Each row is a point. The window is the flat piece filled in between its corners: a triangle in 3 columns, a solid with four corners in 4, and so on. A path goes straight from each point to the next, and from the last back to the first. List the points from which the path goes on through the window.

Window:
[[ 0.37  0.19 -0.72]
 [-0.15  0.29 -0.33]
 [-0.06 -0.11  0.82]]
Path:
(1): [ 0.62  0.66 -0.60]
(2): [0.05 0.81 0.16]
(3): [-0.40 -0.23  0.00]
(4): [-0.43 -0.05 -0.05]
(5): [-0.22  0.53  0.21]
(6): [0.01 0.31 0.05]
(7): [-0.09 -0.38  0.10]
(8): [-0.13 -0.13 -0.69]
(9): [ 0.30  0.92 -0.81]
(10): [0.25 0.48 0.64]
(11): [-0.11 -0.62  0.66]
(12): [ 0.04 -0.16 -0.55]
Through the window after points: 6, 12

Window, 6 rows:
[[ 0.32  0.40 -0.25  0.52 -0.82 -0.10]
 [-0.31  0.72  0.87  0.46  0.08  0.37]
 [-0.38  0.49  0.57  0.43 -1.23 -0.41]
 [-0.28 -0.16 -0.29 -0.31  0.26 -0.17]
 [-0.31 -0.27 -0.28  0.35  0.27 -0.31]
 [ 0.74 -0.54 -0.18  0.43  0.06  0.66]]
Path:
(1): [ 0.65 -0.07  0.25  0.04  0.25 -0.33]
(2): [ 0.18 -0.16 -0.16  0.03  0.53 -0.11]
(3): [-0.75 -0.04 -0.44  0.45  0.18  0.46]
(4): [-0.50 -0.19 -0.38  0.27 -0.96  0.32]
(5): [ 0.59  0.02 -0.07  0.46 -0.72 -0.57]
(6): [ 0.35  0.18  0.35  0.25 -0.41 -0.66]
(7): [-0.62  0.15 -0.13  0.45 -0.57  0.14]
(8): [-0.46  0.30 -0.23  0.46 -0.10  0.32]
Through the window after points: 6

Window, 9 rows:
[[-0.33  0.39  1.06 -1.06 -0.55 -0.82 -0.55 -0.46  0.24]
 [-0.23 -0.21  0.53  0.08 -0.57 -0.44 -0.99  0.66  0.01]
 [-0.21  0.13  0.25 -1.78 -0.55  0.24 -0.01 -0.64 -0.05]
 [ 0.00  0.15  0.09 -0.08  0.63  0.22  0.21 -0.46 -0.15]
 [ 0.64  0.83 -0.16 -0.65  0.16 -0.09  0.34 -0.34 -0.42]
 [-0.35  0.03  0.35 -0.10 -0.52 -0.32 -1.12 -0.61 -0.52]
 [ 0.55  0.51  0.09 -0.07 -0.36  0.51  1.11 -0.44 -0.02]
 [ 1.24  0.40  0.14 -0.23  0.14  0.78  0.49 -0.52  0.25]
 [ 0.96 -0.07 -0.39 -0.35 -0.01  0.06  0.87 -0.70  0.19]]
Path:
(1): [ 0.63 -0.28  0.54 -0.30 -0.17 -0.31 -0.03 -0.27 -0.55]
(2): [ 0.09  0.65 -0.10  0.30 -0.11 -0.02 -0.20 -0.05  0.38]
(3): [ 0.10  0.39 -0.30 -0.17  0.32  0.07  0.24 -0.58  0.44]
(4): [ 0.28 -0.01  0.33 -0.31  0.28  0.20  0.26 -0.40 -0.44]
(5): [ 0.75  0.08  0.56 -0.44 -0.18  0.34  0.36 -0.48 -0.30]
(6): [ 0.46  0.53 -0.11 -0.37 -0.06  0.32  0.16 -0.49  0.26]
(7): [-0.10  0.18  0.19 -0.05 -0.44 -0.14 -0.52  0.22  0.12]
(8): [ 0.13 -0.19  0.61 -0.31 -0.38 -0.37 -0.45  0.20 -0.20]
(9): [ 0.43  0.27  0.37 -0.38 -0.31  0.06  0.50 -0.27 -0.24]
(10): [ 0.23  0.42  0.08 -0.16 -0.33  0.19  0.32 -0.34  0.20]
(11): [ 0.19  0.58  0.07 -0.32 -0.43  0.41  0.18 -0.58  0.24]
(12): [ 0.37  0.02  0.36 -0.32 -0.24  0.10  0.41 -0.38 -0.24]
(13): [ 0.26 -0.03  0.42 -0.20 -0.09 -0.15 -0.27 -0.17 -0.55]
(14): [-0.26  0.57 -0.24 -0.34 -0.82 -0.09 -0.54 -0.66  0.62]
(15): [-0.36  0.39 -0.30  0.12 -0.36 -0.20 -0.82 -0.30  0.37]
(16): [ 0.36 -0.05  0.70 -0.51 -0.30 -0.05 -0.32 -0.59 -0.78]
Through the window after points: 3, 5, 7, 9, 13, 15

Window:
[[ 0.25  0.42  0.37 -0.13  0.47  0.01 -0.71  0.36 -0.24 -0.12  0.58  0.23]
 [-0.52 -0.74  0.34  0.07 -0.34  0.54 -0.66 -0.03  0.50  0.13 -0.67  0.45]
 [-0.30  0.81 -0.37 -0.03 -0.73  0.33  0.38 -0.38  0.15 -0.08  0.57 -0.82]
 [ 1.07  0.65 -0.65  0.36  0.26  0.36 -0.58  0.26 -0.79  0.21  0.54  0.03]
 [-0.60  0.24  0.13  0.86 -1.11  0.11  0.84 -0.17 -0.38  0.20  0.62 -0.54]
 [ 0.20  0.27  0.06  0.38  0.37 -0.06 -0.86 -0.08 -0.37 -0.51 -0.31 -0.31]
 [ 0.08 -1.21  0.12 -0.03  0.13 -0.12 -0.27 -0.01  0.46 -0.29 -0.14  0.09]
 [-0.07  0.64 -0.90  0.10 -0.10 -0.15 -0.19  0.75 -1.04  0.05  0.52 -0.27]
 [-1.09 -0.71 -0.37  0.99 -0.36 -0.43  0.11 -0.25  0.91  0.60 -0.05  0.59]
 [ 0.55  0.21 -0.12 -0.36  0.07 -0.38 -0.89 -0.25 -0.82  0.23  0.18  0.08]
 [-0.68 -0.54 -0.01  0.47  0.16 -0.19  0.60  0.03  0.45  0.95 -0.45  0.06]
 [-0.01 -0.72  0.47  0.22 -0.28 -0.22 -0.93  0.29  0.83  0.32 -0.36 -0.28]]
Path:
(1): [ 0.37 -0.16 -0.03  0.20 -0.78 -0.38  0.25  0.10 -0.04  0.28 -0.21  0.53]
(2): [ 0.07  0.15 -0.05  0.08 -0.44 -0.14 -0.21  0.02 -0.32  0.02 -0.14  0.08]
(3): [-0.35 -0.23  0.05  0.27  0.14  0.20 -0.46 -0.29  0.00  0.46  0.75 -0.29]
(4): [-0.23 -0.76  0.17  0.12  0.13  0.06 -0.58 -0.14  0.38  0.15  0.31 -0.48]
(5): [ 0.11  0.09 -0.13  0.23 -0.60 -0.20 -0.07  0.35  0.19 -0.07 -0.65  0.49]
(6): [ 0.05  0.15  0.22  0.22 -0.45 -0.41  0.31  0.44  0.37 -0.18 -0.18  0.51]
(7): [-0.17 -0.09 -0.36  0.30 -0.06  0.22 -0.16 -0.12 -0.33  0.16  0.33 -0.14]
(8): [-0.86 -0.18 -0.04  0.22  0.70  0.24 -0.71 -0.29 -0.10  0.37  0.27 -0.63]
Through the window after points: 2, 4, 8

Window (14 x 14):
[[-0.39  0.25  0.86 -0.84 -0.08 -0.39  0.40  0.17  0.37 -0.01 -0.19 -0.74
  -0.18 -0.03]
 [-0.72  0.22 -0.33  0.39  0.20 -0.16 -0.93 -0.27 -0.61 -0.35  0.29  0.09
  -0.20 -0.39]
 [ 0.54  0.04  0.96  0.13 -0.08  0.24  0.46  0.36  0.15 -0.30 -0.33 -0.49
  -0.61  0.28]
 [-0.01  0.03  1.08 -0.14 -0.22  0.65 -0.01 -0.66 -0.71  0.36  0.65 -0.97
   0.56  0.36]
 [ 0.04  0.12  0.21  0.23 -0.07 -0.19  1.28  0.58  0.46 -0.42 -0.34 -0.67
   0.29 -0.31]
 [ 0.62  0.79  0.42 -0.03  0.13 -0.56  0.82  0.07  0.33  0.27 -0.19 -0.47
   0.05  0.49]
 [-0.85  0.20 -1.05 -0.35  0.60  0.56 -0.16 -0.46 -0.93 -0.15  0.07  0.12
  -0.73 -0.36]
 [-0.83  0.56 -0.45  0.06  0.62  1.10 -1.00 -0.30 -0.29  0.33 -0.09  0.22
  -0.05 -0.64]
 [-0.92 -0.17 -0.54  0.39  0.84  0.34 -0.34 -0.60  0.09  0.37  0.50  0.05
  -0.75 -0.56]
 [-0.02 -0.10  0.70 -0.03 -0.67  0.23 -0.05 -0.26 -0.77  1.03  0.02 -0.24
   0.03 -0.30]
 [-0.12  0.04  0.97  0.07  0.16 -0.21  0.83 -0.46  0.05 -0.17 -0.75 -0.05
   0.19  0.22]
 [-1.11  0.56 -0.41  0.12 -0.24  0.81 -0.37 -0.57 -0.18  0.02  0.67  0.65
  -0.51 -0.25]
 [ 0.56 -0.65  0.60 -0.53 -0.52  0.37 -0.22 -0.37 -0.07  0.40  0.23 -0.12
   0.68  0.45]
 [ 0.01  0.10  0.98 -0.19  0.47 -0.22  0.85  0.75 -0.11  0.07  0.16  0.06
   0.17  0.22]]
Path:
(1): [-0.36  0.15  0.53 -0.31 -0.05 -0.20  0.29  0.03  0.09  0.29 -0.35 -0.37
 -0.05  0.45]
(2): [-0.43  0.02  0.46 -0.11 -0.01  0.14  0.14 -0.18 -0.31  0.17  0.11 -0.78
  0.09  0.44]
(3): [ 0.14  0.26  0.81 -0.34 -0.05  0.35  0.16 -0.32 -0.17  0.07  0.30 -0.22
  0.12 -0.45]
(4): [ 0.02  0.42  0.56 -0.21  0.07  0.32  0.03 -0.65 -0.65 -0.03  0.44  0.47
  0.12 -1.18]
(5): [-0.39  0.04 -0.09  0.26  0.11  0.26 -0.07  0.02 -0.22  0.13  0.03 -0.20
 -0.24  0.35]
(6): [-0.84  0.12 -0.13  0.16 -0.18  0.18  0.14  0.21 -0.23  0.36 -0.28 -0.07
 -0.27  0.40]
(7): [ 0.34  0.22  0.31 -0.29  0.50  0.09  0.02 -0.44 -0.22 -0.17  0.23  0.09
 -0.29 -0.90]
(8): [ 0.95  0.25  0.67 -0.44  0.11  0.31  0.34 -0.29 -0.07 -0.30  0.02 -0.10
 -0.27 -0.37]
(9): [-0.36 -0.05  0.48  0.28 -0.09  0.24  0.07  0.28  0.03  0.14 -0.20 -0.42
 -0.20  0.41]
(10): [-0.58  0.01  0.19  0.30 -0.04  0.45  0.08  0.31 -0.04  0.31 -0.33 -0.34
  0.10  1.00]
(11): [ 0.30  0.34  0.77 -0.16 -0.01 -0.04  0.26 -0.25 -0.09 -0.07  0.31 -0.14
 -0.25 -0.59]
(12): [ 0.09  0.08  0.97 -0.50  0.02  0.28  0.34 -0.38 -0.07 -0.48  0.48 -0.56
  0.05 -1.07]
Through the window after points: 2, 8, 12

Window, 14 rows:
[[ 0.54 -0.43 -0.32 -0.18  0.16 -0.26  0.01  0.54  0.26  0.33  0.79  0.37
  -0.79 -0.73]
 [ 0.37 -0.79 -0.71  0.21 -0.25  0.25  0.40  0.19 -0.34  0.24  0.17  1.01
   0.29 -1.02]
 [-0.49 -0.66 -0.16  0.30  0.36 -0.02 -0.04  0.28  0.11 -0.30 -0.01 -0.80
  -0.17 -0.76]
 [-0.34 -0.28 -0.23 -0.02  0.20  0.52 -0.54 -0.25  0.43  0.63 -0.68 -0.76
  -0.22  0.64]
 [-0.25  0.63 -0.57 -0.03 -0.91 -0.39  0.20  0.19 -0.05  1.07  0.29  0.06
   1.02 -0.01]
 [-0.80 -0.15  0.65  0.06 -0.29  0.18  0.58 -0.07 -0.13  0.50 -0.65 -0.11
  -0.11 -0.75]
 [-0.77 -0.05 -0.54  0.05  0.39  0.31 -0.98 -0.17 -0.30  0.20 -0.23 -0.51
  -0.72  0.31]
 [ 0.10 -0.12 -0.18 -0.65 -0.15  0.20  0.09 -0.63  0.47 -0.65 -0.38  0.06
   0.20 -0.33]
 [-0.26 -0.19  0.54  0.16  0.11  0.04  0.79  0.13 -0.21  0.29  1.08  0.23
   0.73  0.40]
 [ 0.37 -0.39  0.45  0.06 -0.71  0.50  0.90  0.33 -0.02 -0.54  0.50  0.33
  -0.56 -0.12]
 [-0.65 -0.09 -0.67  0.25  0.02 -0.07 -0.17 -0.30  0.95 -0.30  0.37  0.40
   0.19  0.30]
 [ 0.18  0.31 -0.29  0.05 -0.08  0.31  0.92 -0.34 -0.16  0.96  0.78 -0.31
   0.14  0.14]
 [-0.13 -0.52  0.32  0.09 -0.06  0.52 -0.34 -0.04  0.61  0.08  0.72 -0.14
  -0.34 -0.90]
 [ 0.40  0.45 -0.29  0.24  0.55  0.67  0.29  0.14  0.55  0.06  0.30  0.14
   0.71 -0.25]]
Path:
(1): [-0.78 -0.49  0.09 -0.54  1.10  0.95  0.23  0.53  0.61  0.56  0.68 -0.20
  0.71 -0.17]
(2): [ 0.15 -0.13 -0.11  0.26 -0.49 -0.12 -0.02 -0.18  0.00 -0.24 -0.07  0.04
 -0.32 -0.15]
(3): [ 0.14 -0.31  0.04  0.24 -0.48 -0.10  0.33 -0.23  0.16  0.21  0.22 -0.02
  0.28 -0.30]
(4): [-0.37  0.49 -0.42 -0.80  0.72  0.95  0.45  0.62  0.42 -0.21  0.31  0.37
  0.00 -0.15]
(5): [-0.53  0.03 -0.72 -1.19 -0.07  0.42  0.11  0.28  0.64  0.45  0.17 -0.14
  0.88  0.29]
(6): [ 0.25 -0.01  0.17  0.75 -0.46 -0.04  0.47 -0.17 -0.25  0.10  0.36  0.13
 -0.32 -0.38]
(7): [ 0.08 -0.06 -0.11  0.18 -0.06 -0.02  0.03 -0.22  0.23  0.28  0.17 -0.03
 -0.21 -0.22]
(8): [-0.74 -0.38 -0.42 -0.40 -0.03  0.93  0.11  0.22  0.34  0.11 -0.05 -0.27
  0.00 -0.62]
(9): [-0.52 -0.34 -0.26 -0.37  0.10  0.29  0.62  0.34  0.27  0.03  0.19  0.04
  0.09 -0.40]
(10): [ 0.82  0.28  0.24  0.71 -0.66  0.07 -0.40 -0.65 -0.14  0.68  0.66  0.33
 -0.15  0.13]
(11): [ 0.14 -0.14  0.04  0.12  0.03 -0.14  0.18 -0.10 -0.07 -0.05  0.42  0.09
  0.05 -0.45]
(12): [-0.43 -0.16 -0.65 -0.57 -0.37  0.76  0.46  0.24  0.79  0.26  0.18  0.28
 -0.05 -0.31]
Through the window after points: 5

Window, 14 rows:
[[ 0.41 -0.62 -0.04 -0.36 -0.21  0.70 -0.86 -0.41  0.16 -0.29 -0.38 -0.22
   0.39 -0.05]
 [ 1.81 -0.16  0.04  0.69 -0.44 -1.02  0.35 -0.01  0.37 -0.23  0.12  0.07
   0.00  0.28]
 [ 0.42  0.22  0.19 -0.29  0.91  0.49  0.58  0.23 -0.07  0.09  0.69  0.21
   0.86  0.27]
 [ 0.17  0.04 -0.24 -0.09 -0.44  0.43 -0.06 -0.58  0.25  0.47 -0.50  0.57
  -0.73 -0.76]
 [ 0.62  0.10  0.25 -0.14 -0.06  0.13 -0.31 -0.21  0.30  0.18  1.30 -0.33
  -0.84 -0.13]
 [ 0.08 -0.33  0.77  0.48  0.18 -0.33  0.29  0.16  0.15  0.51  0.48 -0.60
  -0.51 -0.05]
 [ 0.28 -0.33 -0.58  0.27 -0.01 -0.87 -0.34  0.39  0.16  0.04  0.48  0.69
   0.54 -0.67]
 [-0.73  0.78 -1.42 -0.30 -0.34  0.29 -1.32 -1.30  1.97  0.49 -2.02  0.85
   0.02 -0.16]
 [ 0.59  0.59  0.40  0.28  0.05  0.22 -0.39  1.06 -0.13  0.04  0.44  0.20
  -0.05 -0.02]
 [ 0.42  0.72  0.00  0.07  0.27  0.22 -0.53 -0.53 -0.29  0.55  0.03 -0.37
   0.39 -0.33]
 [ 0.47  0.06 -0.40  0.32  0.46  0.37  0.22  0.34  0.15 -0.19  0.41 -0.68
  -0.20 -0.58]
 [ 0.57  0.23  0.58  0.42  1.00 -0.39  0.09 -0.23 -0.18 -0.59  0.38  0.11
  -0.41 -0.03]
 [-0.10  0.06 -0.04 -1.00 -0.39 -0.26  0.39 -0.03 -0.24 -0.99  0.10 -0.48
   0.88 -0.27]
 [ 0.18 -0.01  0.59  0.68 -0.56  0.60  0.12 -0.51  0.14 -0.48  0.83 -0.39
   0.05 -0.34]]
Path:
(1): [ 0.53  0.12  0.34 -0.19  0.47  0.21  0.11  0.14  0.43  0.17  0.21  0.01
  0.45 -0.20]
(2): [ 0.08  0.30 -0.24  0.03  0.34  0.27  0.13 -0.06 -0.13 -0.03  0.37  0.23
  0.26  0.28]
(3): [ 0.21  0.06 -0.38 -0.09 -0.04  0.16  0.16 -0.08 -0.15 -0.28  0.21 -0.06
  0.10 -0.01]
(4): [ 0.44  0.28  0.57 -0.29  0.21 -0.16 -0.27  0.21  0.60 -0.19  0.12 -0.62
  0.56 -0.86]
(5): [ 0.53  0.20  0.18 -0.21  0.48 -0.22 -0.10  0.12  0.34  0.01  0.17  0.13
  0.15 -0.51]
(6): [ 0.26 -0.09 -0.66  0.09 -0.33  0.26 -0.20  0.01 -0.53 -0.02  0.08 -0.13
  0.37  0.75]
(7): [ 0.36 -0.03 -0.40  0.21 -0.15 -0.17 -0.11 -0.01  0.04 -0.13  0.40  0.21
 -0.11  0.16]
(8): [ 0.83 -0.09  0.40 -0.03  0.24 -0.23 -0.38 -0.07  0.42  0.26  0.01 -0.11
  0.62 -1.02]
(9): [ 0.37  0.27  0.13 -0.06  0.33 -0.06 -0.23 -0.16  0.47  0.13 -0.11  0.15
  0.23 -0.40]
(10): [ 0.38 -0.17 -0.60  0.22 -0.20  0.10 -0.21  0.02 -0.19 -0.06  0.10  0.00
 -0.30  0.65]
(11): [ 0.09  0.19 -1.13  0.13 -0.11  0.14 -0.09 -0.46  0.10 -0.21  0.07  0.25
 -0.19  0.24]
(12): [ 0.75  0.16  0.53 -0.15  0.15  0.37 -0.44  0.10  0.53  0.01 -0.15 -0.24
  0.31 -1.03]
(13): [ 0.84 -0.07  0.30 -0.22 -0.27  0.04 -0.58 -0.37  1.02  0.19 -0.45  0.21
  0.15 -1.05]
(14): [-0.24  0.20 -0.39  0.10  0.04  0.23 -0.18 -0.36  0.03  0.16 -0.15 -0.06
 -0.18  0.22]
(15): [ 0.19 -0.13 -0.15  0.28  0.05 -0.07  0.09 -0.12 -0.13 -0.08  0.41  0.00
 -0.16 -0.01]
(16): [ 0.51  0.27  0.43  0.10  0.09  0.04 -0.18 -0.15  0.38 -0.24  0.19 -0.11
  0.19 -0.67]
Through the window after points: 1, 3, 7, 13, 15
